Each wall is flat, endless, passes through zero and stands at right angles to its row. A trip goes straight from one point to another. List the walls that it crosses, first one first.

Walls:
(1): [25 46]
(2): [-40   0]
(3): [-37  -2]
(4): [-16 -30]
(5): [-19 -20]
(6): [-4 30]
Trips:
[-8 13] to [-7 17] => none
[-41 -24] to [  5 -24] => 2, 3
[-62  19] to [  9 -50] => 6, 2, 3
[-43 -40] to [-46  22] => 6

Walls:
(1): [-21  13  22]
(2): [-16  15  41]
(3): [27 20  7]
(4): [  3  16 -26]
(5): [  6 -16 -32]
(6): [21 44 -5]
(7): [36 54  5]
(8): [ 2 37 12]
Trips:
[  6  35 -46] to [ -3 -35   6] => 8, 3, 7, 6, 4
[63 31 37] to [ 40   9 -15] => 4, 2, 5
[-44   1 -26] to [-14 -12  26] => 2, 4, 5
[  8 -10   3] to [-32  -6 -43] => 3, 4

Walls:
(1): [  5 -46  25  33  15  61]
(2): [33 -1 -4  6 34 -8]
(3): [ 39   7 -19 -14  30   2]
(4): [-21 -13  38   9  -7  -2]
(5): [19 25  5  0 -4 -6]
(6): [ -4   3  -5 -24   0  19]
Trips:
[ 32  -7 -10 -12   2  -6] to [ 12  29  -2  59  15 -26] => 6
[ 43  18 -50  21 -25  16] to [ 42   2 -11  -5 -29  39] => 6, 1
[ -7  14 -28  29 -31  -7] to [  9  16 -30   1  27  -2] => 3, 2, 6
[-27  28 -38 -32  -4  34] to [ -4  44 -37  -8  50 -24] => 5, 2

Walls:
(1): [ 45 -13  35 -27 -13   2  -7 -61  39]
(2): [ 24  -7 -34 -18  27 -34  -6 -70  -6]
(3): [-14 -16 -53 -48  14   7  13 -31  35]
(4): [-38 -29  -6   0   5  14  22  39 -39]
(5): [  7  22  23  12  26  40  34 -31  48]
(6): [34 15 21 11 36 26 30 30 21]
Trips:
[ 33 -21   4  22 -13 -33   5   4  15] to [ 56 -32 -17 -23   3  37 -45  19 -35] => 4
[ -9   0 -23  -3 -30  26 -34  -2  46] to [-19  15 -60  23  -5  32  28  13  -3] => 1, 4, 6
[ 19   9  16   6  33  -5  10 -17   6] to [  4   2 -51 -35 -30  -1  17 -21  20] => 3, 6, 5
[ 12   1 -35  12  46  23  34 -20 -14] to [  1  -8  16 -16   5  21 -15  10   4] => 1, 2, 3
[ 16  -2  -9 -17   7 -15  16  34 -40] to [  6 -37 -26 -29   5   5  -1 -16 -13] => 2, 3, 6, 1
[ 15  20 -11 -27 -22  16 -25 -68  -8] to [  4   9  26 -26 -30   1  17 -34  24] => none
[  9 -29  -2  -3  -1 -21  46 -31 -17] to [-23  -1  20  13 -40 -15   6 -21  19] => 4, 3, 2
[ -6  -7  37  20  16   1 -22  22  29] to [ 81  50   9 -19 -63   7 -34  29  16] => 5

Walls:
(1): [ 37  -6 -16  15 -25 -10  28 -41  25  18 -29   4]
(2): [ 13  -9  23  26   2 -27 -24 -14  23 -12   6  19]
(3): [-10 -50   0  11  17 -15   4  -7 -18 -18  45  55]
(4): [ 23  10 -75   0  41  18  32 -41 -14  19 -29   1]
(5): [ 25   9 -27 -11  29   8 -13  24 -37  -6  18  30]
(6): [ 35  -9  49   5   9 -47  19 -28  -6   6  15 -12]
(7): [-10  30   4  -4  33 -26 -31 -12 -59 -28  51  -5]
(8): [-17 -25  14  12 -17  49  23   8 -13   4  26   6]
(9): [  5   0  32 -46 -17  12  35  -2 -16  10  57  18]
(10): [  1  -8 -10  23  -8  10   8 -53  16  -9  32  60]
Trips:
[-14  14 -28   4 -54  -5  12 -15 -62 -22  19  -3] to [ 25  68 -42   5 -30   5   4  14 -25 -30   8  49] => 1, 8, 3
[-16  10  -9  35  30  15   4 -21 -13 -29  21   7] to [-10  16   2 -27 -10  24  21  -8 -13   4  -4  71] => 9, 2, 7, 1
[ 33  13 -20  27  44 -51 -53 -47  -2 -21 -10  36] to [-17 -16  27  21  60  -3 -17 -40 -11 -75   0  24] => 1, 4
